Each wall is flat, endless, passes through zero and stands at right angles to its row. A trip goes straight from one point to another. Which walls does it cross, in order?

Walls:
(1): [54  4  6]
(2): [-22 -26  61]
(3): [-49 -51 -16]
(4): [  1 -53 -92]
(5): [38 45 31]
Trips:
[-17 -53  52] to [-43  -9  -4] => 4
[23  4 -7] to [ -7 -19  53] => 4, 2, 3, 1
[69 -7 16] to [-29  -5 -20] => 4, 5, 3, 1
[ 5 19 33] to [-74  10 -16] => 1, 3, 5, 4
[-15 -21   5] to [ 14  39 -30] => 2, 3, 5, 1
[-10  56  22] to [ 44  27 -17] => 2, 1, 4
[-10 -29 -19] to [ 11  57 -23] => 3, 5, 1, 4
[ -7 -17  -5] to [ 2 23 -3] => 2, 3, 5, 4, 1
[-70  11  38] to [ 95 -22  56] => 5, 3, 1

Walls:
(1): [ 17   1 -32   9 -40   6]
(2): [-33 -12 -26  21  47 -46]
(3): [ 54 -18  28 -72  -4  31]
(4): [-20  26  56 -51  49  -2]
(5): [ 31  36  70 -28   0  -8]
Trips:
[ 75  25 -26 -59  -2 -33] to [-16 -12  15  -1   3 -66] => 2, 1, 3
[-28 -25  22  29  -6  -1] to [-17 -19  28 -20  63  20] => 4, 5, 3
[-47  15  -2 -37 -41  24] to [-34  30 -23  95   1  10] => 3, 4, 2
[-23  63  -6  16  37 -57] to [-24  17  -1   2 -62   4] => 1, 4, 2, 5
[-31  42 -12  36 -24 -55] to [ 65  12  13 -31 -39 -40] => 5, 2, 3
[ 12  33  -5  47 -12  80] to [ 69  -9 -28 -16   4   0] => 3, 5

Walls:
(1): [ 39 -65  -2   8  18 -25  21  -1  23]
(2): [ -6  29   9  12  12 -29  -6  -2 -43]
(3): [-29  66   5 -17  20  30  26  15  -8]
(4): [-38  51   2 -29 -23 -45  25  -5 -47]
(5): [ -5 -30   9  -4  20 -16  74 -36   6]
(6): [ 22 -13   0  36 -13  26  21 -29 -63]
Trips:
[-17   2  14 -36 -13   3 -24 -16  12] to [ -9  22   5 -24  32 -10   5 -20  19] => 5, 2
[ 23  50   9 -19  16 -58  -4 -66   8] to [-51  12  42  11  10 -14 -21  15  -6] => 5
[ -6  33  32  26 -32  65  48  -7  46] to [ 72 -26 -10 -14   0  10   7 -18 -33] => 1, 3
[ 24 -77 -25  37  -2  52 -22 -55   8] to [-48  -1   3  -3  -9  12  17   5  10] => 1, 3, 6, 4
[ 31 -24   0  48 -41  37   5  27  41] to [ 14  28 -45  -6   2   2  37 -14  55] => 6, 5, 3
[ 85  -2 -53  48 -15  -6  38  -9 -56] to [-34 -49  37  62 -18  -4 -42  81  -6] => 5, 6
[ 22  55  88   5 -30 -52 -15  95  49] to [-32  10 -28  18 -11  21 -28 -36 -32] => 6

Walls:
(1): [ -7 -10  13 -16  26 -81  37 -95  15  46  11   5]
(2): [  0  50  35  13  46  29  49  -8  36 -58 -15 -20]
(3): [ 21  -5 -11 -58  44 -40  58  -6 -20   4  14  13]
(4): [ 61  24 -47 -44  38   6   2 -11 -29 -14 -54  -6]
(5): [  7   7 -17 -27 -13  -4  61  19   8  49  25 -20]
Trips:
[ 15  25 -33 -16  36  34 -16 -63  18   7   1  -7] to [  1  34  16  15   3 -20 -46 -17 -43  62   2  37] => 2, 3, 4
[-31 -30  66 -37  32 -64   2  22  -7  -2 -20  18] to [-46 -42 -23  -1   0 -18 -32  10 -47  12 -57  42] => 4, 3, 1
[ -4 -40   3 -36  18 -35  32  18  38 -35  21 -51] to [ 18  37   2  29 -42   0 -14  13  55 -29   4  12] => 1, 3, 5
[ 18  33  13  29 -25 -51  19  13   5  17  14 -52] to [-60  53 -29 -25  45 -21  41   0  -8  41 -35   7] => 3, 4
[  2  -6  -3 -40  58 -16   4  10   3  28 -16 -52] to [-10  20   8 -28  48  53   4 -45  31 -31 -37  30] => 5
[ 36   2 -20  29 -33  22 -67 -87  27 -43  14   6] to [-34   9  46  28 -54  11 -37  45 -18  50  73  -5] => 4, 1, 5
[-63 -57 -42 -16 -30 -47  39 -32  32 -18 -18   3] to [-31  -7  13 -23  17 -17  10 -23 -11 -63 -12 -15] => 5, 2, 4
[ -1   7  35  34  45  16  66  28  66  10 -30  10] to [ 11  16  20 -86 -16 -50 -18  66 -56   5 -26   3] => 1, 4, 2
[-42 -10 -31 -54  17  28 -37 -35  46 -10 -25 -20] to [  7  15  53  59  57 -20   5 -24   4  -7  27 -20] => 4

Walls:
(1): [  9 -49 -49  11 -23 -18  14  21  11 -48  -2 -50 -44  18   5  -7  35  -9]
(2): [ -1   0  30 -52 -55   3  -9  61  19  73  -6  -4  -9  52  34  25 -29   3]
(3): [  7  25  34  11 -24  12  27  22 -23   6  -7 -35  34  11   5 -12  -6   0]
(4): [ 44 -28 -33  21  -6 -47 -25 -36 -84  17  51 -30  -4  -9   9   1  11  34]
(5): [-20 -40 -20 -20  32  10 -56  14 -10 -30  19 -29 -79  14 -20 -35 -17  64]
(6): [ -2  42  17 -26 -30 -33  14  30   4 -31   7 -23 -17  14   6  -2  -6 -39]
(7): [-13 -29   9 -21  -1 -35   6  15  10 -29 -42  11  11  34  37 -26 -32  26]
Trips:
[ 16  33  -2  18  20  64 -15 -20 -12 -18  26 -17  24 -28  29 -15  36 -39] to [ 38  -5  26  39 -20 -17 -11 -26  28  34 -41 -35  -4  44  52 -13  -3  13] => 1, 2, 7
[-13 -11 -48  16 -62  39 -13  32  13  29  78  26   8  21  13 -60   0  -3] to [ -2  57  22  -9  15  49 -22 -39  -8  41  -7 -27  52 -10 -25 -48  14  -5] => 1, 5, 4, 2
[-18  21 -88 -22 -64 -38  14 -25 -42  17  31  20  25  -6  33  13   1 -13] to [  1  15  -2 -22  25 -29 -26 -35 -26 -23  20  -1  27 -40 -19 -32  33 -29] => 2, 1
[ 23  -3   1  14   1  -5  50 -27   3  15 -25 -28 -47  57  10  -8  18 -32] to [-27  -3 -45 -55   6  10  22 -31 -11  31 -14 -27  -7 -53  18   4   4  -7] => 4, 7, 3, 6, 2

Walls:
(1): [  5   3 -39   7 -14  -5  -4 -88  28  -5 -26  49  42  44  18 -22  16  -7
 -17  28  -9 -24 -20  14]
(2): [ 14 -33  63  44 -10  43  13  -6   9  30  30  32 -69   7 -20 -44 -10   0
 -71 -21  58  -1  45   5]
(3): [-24  -3  38  -8  93  10 -44   9 -24 -32  28 -46 -27 -16  -2 -32 -24 -19
  49   5  24  34  19 -29]
(4): [ -7   3  24 -33 -24  23 -32 -46  10 -34 -36 -13  32  31 -17  37 -28   8
  -4  12  32 -10  26   4]
(5): [  0 -21   2 -26 -75  28  -1  26  59  72  53 -20 -25  21  10 -28  49  31
 -52  57  42 -14  27 -14]
(6): [ 11 -34  14   6  63   8 -44 -53  26  25  14  69   3 -44 -21  63 -16  15
  12  20  22   9  -4  20]
(7): [ 27  26 -35  57   9 -13  31  40 -36 -21 -29  26  21  21  57   5   8  25
 -10  -1  43  54  49   9]
(8): [ -2  65 -26 -35 -64 -10 -16   6  24  30  59  -3  14  12 -24 -28  14  57
 -13   5  26 -26 -25 -17]
(9): [  1  31 -19 -21 -27  14  17  46 -29 -38 -65  53   4 -22 -23 -42  30  37
 -40  41  31  14  46 -44]
(10): [-14  32  22 -65  -6  29   1 -36  19  25 -37  12  59  24 -39  -1 -47 -37
 -62  26 -12 -18 -40 -16]
(11): [  4 -25  10 -63  -7 -35  -1  60  48 -36   6   8 -23 -72 -13  53   4   4
 -13   4 -93  12  49   5]
Trips:
[ 47  16  10  -1 -24  52  -4  -1 -25  36  47  40  19  43  -6   9   6 -19
  41   4   0   2   7   2] to [ 15 -52 -13  19  26 -28   1 -73  -9   9   4 -59  82 -32 -19  -4   2  -9
  66  24 -45   5 -17  -9] => 7, 2, 5, 3, 8
[-23   7  24  17   4  14  -7  -9  14 -49  17   3 -22  31  22 -15  23 -24
 -13 -64   8  48  31  14] to [-32  32 -23  38  62 -61  24 -31  35  18 -31  13 -13   4 -36 -49  22 -14
  26  30  30  24  -1  10] => 4, 1, 9, 6, 2
[ 20 -14  55  21 -25 -10  21   8 -34 -13  -7 -10  13  61 -23  -1  36 -14
  67  58 -30  -1  11   5] to [-29   0   5 -30  -5 -22  34  49 -45  -5  52  72 -39  24  51  -3   2   9
 -50 -43 -34  14  -7 -25] => 9, 1, 4, 3, 11, 5, 2, 8
